Each wall is flat, endless, passes through zero and stands at right angles to its row. A trip goes straight from one point to another. List the walls that it crosses, first one first.
(in the rows, 128 means zero)

Walls:
(1): [114 113]
(2): [ 91 171]
(3): [169 121]
(4): [105  98]
(5): [ 89 101]
Trips:
[161  54] to [120 126] => 3, 2
[148 183] to [ 88 192] => 3
[181 158] to [ 96 166] => 2, 3, 5
[141  72] to [ 70 128] => 3, 2
[165 157] to [224 131] => none
[ 79 169] to [115 172] => 1, 5
[ 99 135] to [163 141] => 4, 1, 5, 3, 2

Walls:
(1): [159 172 185 169 146 151]
(2): [170 145 110 109 112 106]
(3): [169 180 125 154 111  89]
(4): [ 84 122 220 139 129 180]
(5): [132 103 189 199 143 140]
Trips:
[126  91 116 116 128  93] to [101 150 118 131  49  98] => 3
[101  96 136  81 116 159] to [ 90 144 144 166 191 175] => 5, 1
[132 172 141 157  81  89] to [112 165 100 152  86 107] => 5, 1
[155  53 121  73 112 131] to [125 176  59 110 115 158] => 3
[124 156 174 108 149 145] to [171 133  94 130  81 120] => 3, 2, 5, 4, 1
[139 137  86 140 119 163] to [147  91 183  81 118  94] => 3, 4, 5

Walls:
(1): [170 151 114 184 143 119 117 125 103]
(2): [126 147 162  77 133  86 196 143 158]
(3): [152 111 100 178 146 168 144 168  52]
(4): [132 141 140  77 109 161 145 192 104]
Trips:
[148 233 130 109 156 169 160 166 208] to [170 165 153 144 117 158 121 128  88] => 1, 3, 2
[109 165 132 106 162  83 162 170 185] to [134 183 120  80 110 170 152 187 127] => 3
[121  94  75 112  76 142  79 114 141] to [111 167 110 145 121 125  63  75  80] => 1, 3
[ 78  91  72 146 136 154  99 120 134] to [101 106 153 106  94 122 124  94 147] => 3, 2

Walls:
(1): [157 226 122 153 128 114 108 119 113 137 154  84]
(2): [124 213 112 117 133 106 121 128  82 117  72 126]
(3): [139  99 121  99  85 119 141 116 114  83 115 137]
(4): [121 126  95  64 144 168 169 127 161 143 118 132]
(5): [123 122 138 136 125 140 249 117  91 112 141 139]
(6): [158 151 141 142 111  87 181 141 143  98 144 158]
(7): [159 132 167 114 120 229 204 135 116 141  72  79]
Trips:
[105 130  92  94  93 150 133 174 148 132  73 104] to [136 127 141 128 188  94 141 109 146 191  67 183] => 3, 7, 6
[129 125 160 117 121 133 128 111 113 109 110 146] to [124 172 163  59 135 168 115 145 112 123 134 131] => 4, 6, 1, 5, 3
[147 144 130 111 158 113 160 170 123 131 108 109] to [123 149 118 120 102 140  93 114 159 125 180 109] => 5, 7, 2, 6, 4

Walls:
(1): [150 111 155  83 156 168 179  28 144 108 118 106 117 149 113 138 124 181
 110 109]
(2): [122 128 123 161 161 138  86  47 140 104  87 107 136 100  75  74  82  97
 148 103]
(3): [144 162 105 142 164 150  91 110  54  91 151  43 163 152 150 151 143 114
 176 126]
(4): [ 87 128 112 134 143 128 160 185 150 176 163 154 108 129 164 160 123  82
  89 169]
(5): [170 123 157 159 104 108  98 123 141 144  91 146 164  78 133 176 131 121
 128 171]
(6): [ 73 104 186 194 104  99 102 158 114 118 105 123 124 135 132 127 143 123
 133 126]
Trips:
[134 123 153 142 113 126 182 162 140 146 162 138 249 214 109 120 122 128
 113 122] to [112 141 182 113 137 144 135 143 143  99 111 133  49 179  66 128 175 178
 128 107] => 1, 4
[134 180 124  96 191 118  98 116 154  80 158 170 184 141 132 135 138  91
 100 102] to [143 109 182  80 146 113 137 104 126 110 167 100 135 131 168 128  82 144
 142 156] => 4, 2
[136 164 140 108 106  70  74 145 107 112 126 209 100 118 137 126 133  57
 236 124] to [120 134 124 112 108 136  76 115 145 122  63 175 131  68 162 134  84 162
 138 128] => 3
